Every row gives one point. The window is the flat piece filled in between its corners: a triangle in 3 columns, a solid with four corners in 4, and so on. A path goes straight from each point to the next, and from the last back to the first. List the points from which the path goes on through the window.
(in the rows, 128 means zero)

Window (3 x 3):
[[133 115 101]
 [121 145  90]
 [163 115 180]]
Path:
(1): [163 118 148]
(2): [124 110 165]
(3): [111 127  99]
(4): [144 143  71]
(5): [163 124 149]
(6): [112 156 194]
(7): [ 84 131  71]
(8): [146 164  76]
Through the window after points: 1

Window (6 x 6):
[[177 109 144 138  89 152]
 [176 143 157 157  87 106]
 [160 129  99 143  93 104]
 [ 76 177 128 151 154 111]
 [ 89 136 115 165 199  87]
 [165 115 173  89  92 115]]
Path:
(1): [121 137 166 168 107  97]
(2): [158  84 120 171  64 115]
(3): [195 141 120 118 102 113]
(4): [199 153 143 120 127  91]
(5): [112 109 139 180  61 148]
(6): [133  97 128 159 104  94]
(7): [169 151 153  86 139 119]
(8): [178 152 136 109 166 128]
(9): [114 117 114 157  90 119]
(10): [117 105 169 123 102 106]
(11): [194 151 123 121 139 124]
(12): [141 143 131 140 149 102]
(13): [ 84 102 120 188 143 121]
(14): [ 58  99 135 182 161  83]
(15): [119 165 114 145 186 102]
(16): [137 158 128 115 130 105]
Through the window after points: 4, 10, 12, 14

Window (8 x 8):
[[120 141  98 149 151 199 147 202]
 [115 134 129  95  83 111 123 121]
 [157 144 124 117 153 195 134 143]
 [155 167  72 185 179  49  95 159]
 [111 159 133 151 119  76 146  94]
 [118 105  75 160 180  81 170 142]
 [125 168 192  71  85  99 132 142]
 [ 80 130 137 118 146  90 124 102]]
Path:
(1): [ 84 172  82 127 135 135 199 153]
(2): [ 96 176 108  98 184 103 147 132]
(3): [155  98  99 161 119 114 124 160]
(4): [112 104 121 149 125 118 145 151]
(5): [113 220 109 100 164  90 135 156]
(6): [119 162 100  97 135  98 145 121]
(7): [118 129 160 162 112  74 110 148]
(8): [116  96 159 143 113 107 102 138]
(9): [ 96 163 134  97 140  95 143 114]
(10): [ 59 177  86  74 122 139 136 155]
(11): [140 141 147 130 125 137 138 160]
(12): [128 116 149 156 162  94 116 151]
(13): [114 167 103 127 147  89 149 129]
(14): [130 212  76 117 123  72 176 134]
(15): [107 114 153 163 134  94 118  98]
(16): [133 119 112 156 157 126 128 155]
Through the window after points: 8, 10, 14, 16

Window (11 x 11):
[[143 116 185 167 158 129 128  60 174 134 173]
 [ 86 103 190 130   7 113  85 144 144 160  70]
 [131 176 154 147 140 120 119 159  83 140 132]
 [174 108 152 160 127 156 173 102 157 131 143]
 [106 187  90 141 115 129 137  84 114 158 153]
 [163 119 144 151 118  42 172 134  93  93 135]
 [156 120 108  96  76 136  96 137 106 136 118]
 [ 84 121 133  92 139 142 103 147 186 182  98]
 [ 92  82 141 123 109 111 126 167 102  80 168]
 [132 154 123 129 139 125 111 173 153  89 178]
 [136 126 132 133 103 121 109 168 133 189 140]]
Path:
(1): [121 136 194 123  92 123 159 112 119 148 153]
(2): [ 95 193 147  83  76 123 145 119 128 144 171]
(3): [138 131  85 181 145 135 124  92 122 152 123]
(4): [124  99 119 187 118 160  91 164 143 103 130]
(5): [116 137 163 105 112 129 134 119 137 157 141]
(6): [104 121 220  79  80 108 132 140 137 121 162]
(7): [154 121 104 182 104  91 132 133 107 131  95]
(8): [115 102 139 185 102 123 111 138 137 136 127]
(9): [133 137 156  73  81 111 140 125 141 130 131]
(10): [142 145 152  98 104 139 123 147 131 184 138]
(11): [102 105 107 142 119 115  97 145 152 140 114]
(12): [142 111 119 170 122 135 134 120 136 119 125]
(13): [160 121 151 123 108 142 145 122 139 142 143]
(14): [114 161 172  99  95 153 140 133 150 146 146]
(15): [123 128 114 149 121 127 106 120 135 149 134]
(16): [116 147 114 164 130 117  93 159 142 137 116]
Through the window after points: 2, 6, 10, 12

Window (14 x 14):
[[122  95  93 142  88 111 111 194 130 169 136 116  93  83]
 [139 111  83 136 113 152 110  82 137 113  57 186 157 102]
 [136  85 112 121  84  82 167 157 148 167 157 197 127 105]
 [162 133 117 135  69  96 136  78 161  94  71 140 176  53]
 [147 120 170 112 175 154 111  87 105 166 106 143  96 112]
 [125 146 137  93 160 150  91  93 140  80 142 129  83 125]
 [111 143 138  89 116 181 141  80 166 122  77 130  88 107]
 [134 111 138 168 106  95 156 208 114 147 127 151  82 144]
 [129  93  83 118  83 150 162  50  87  96  73 131 141  82]
 [ 99  93 127 143 147 113 171 186 142 146 142 149 151 102]
 [192 159  71  80 115 180 159  54 116 115  63 134 155  89]
 [116 142 181  83 124 153  93 106 125 139 123 147 163 159]
 [ 98 142 103 179 113  92 155 161 117 195 160 153 106 119]
 [ 97 151 152  61 157 104 104 122 119 129  89 154 113 123]]
Path:
(1): [144 124  86  86 120 112 138 123 174 163  77  86 126 157]
(2): [162 123  97 115 138 109 156 120 157 137  92  80 108 104]
(3): [ 86 120 142 119  76 166 111 102 107 122 110 239 128  88]
(4): [132 152 131  82 123 150 119 119 110 119 103 189 118  71]
(5): [108 119 142 110 155  99 112 111 145 130 113 103 105 157]
(6): [148 105 100 103 110 122 156  96 131 142  91 145 143 112]
(7): [146 143 108 122 108 142 140 126 132 129 121 168 128  88]
(8): [127 112 127 135 101 131 140  95 101 111 108 178 134  73]
Through the window after points: 4, 6, 8

Window (14 x 14):
[[122 105  74 143 128 185 117  92 178 137  68 126 115 151]
 [163 145 210 137 128 125 120  81 178 109 116 161 168 109]
 [120 138 206 205 193  98  90  99 137 102 129 112 165 131]
 [125  87 142  93 149  72 168 158 130  84 121  74 136 155]
 [134 189  77  63 151 141 120 130 124 161 157  66 195 125]
 [ 90 170 149 229 130 137 148 150 159 139 139  54  99 128]
 [ 89 108 143 131 100 147 114 103 101 142 138  32 107  98]
 [135 139 106 108 115 157 105 133 178  70 119 127 105 160]
 [122 125 183 165 141 116  88 154 106 133 110  99 115  42]
 [151 156  66 185 124 117 152 163  91 142 183  72 104 125]
 [ 98 145  71 192 168 158 150 101 153 165 173 151  63  98]
 [132 171 180  81 150 150 174 110 100 104 134 178 183 154]
 [116 168 165 136 143 121 122 122 149 162 158 165 174 182]
 [176 122 166  95 151 211 143 110 133 147 131 163  65 112]]
Path:
(1): [127 164 146 114 141 121 122 106 140 106  90 104  92 158]
(2): [116 153 135 141 147 111 123 126 121 106 106  93 114 120]
(3): [148  99 158 134 137 156 146 124 176 118 154 119 146 138]
(4): [151 148 124 144 139 164 164 164 135 122 203 109 150 138]
(5): [113 147 104 117 128 125 121 102 131 132  97 121  99 128]
(6): [141 210 171  97  99 113 129 111  86 129  72 106 103 155]
(7): [108  65 116 143 175 185 124 124 190 124 183 114 148  96]
(8): [114 123 144 142 136 188 137 152 128 137 156 124 116 115]
(9): [140 148 130 146 146 118 137 100 127 145 122  99 120 119]
(10): [126 159 128 141 162 121 156 128 142 123 106 121  79 126]
(11): [122  72 176 164 116 159 100 118 126 123 168 132 163 103]
(12): [121 124 118 169 136 155 122 143 150 124 163 125 131 100]
Through the window after points: 12
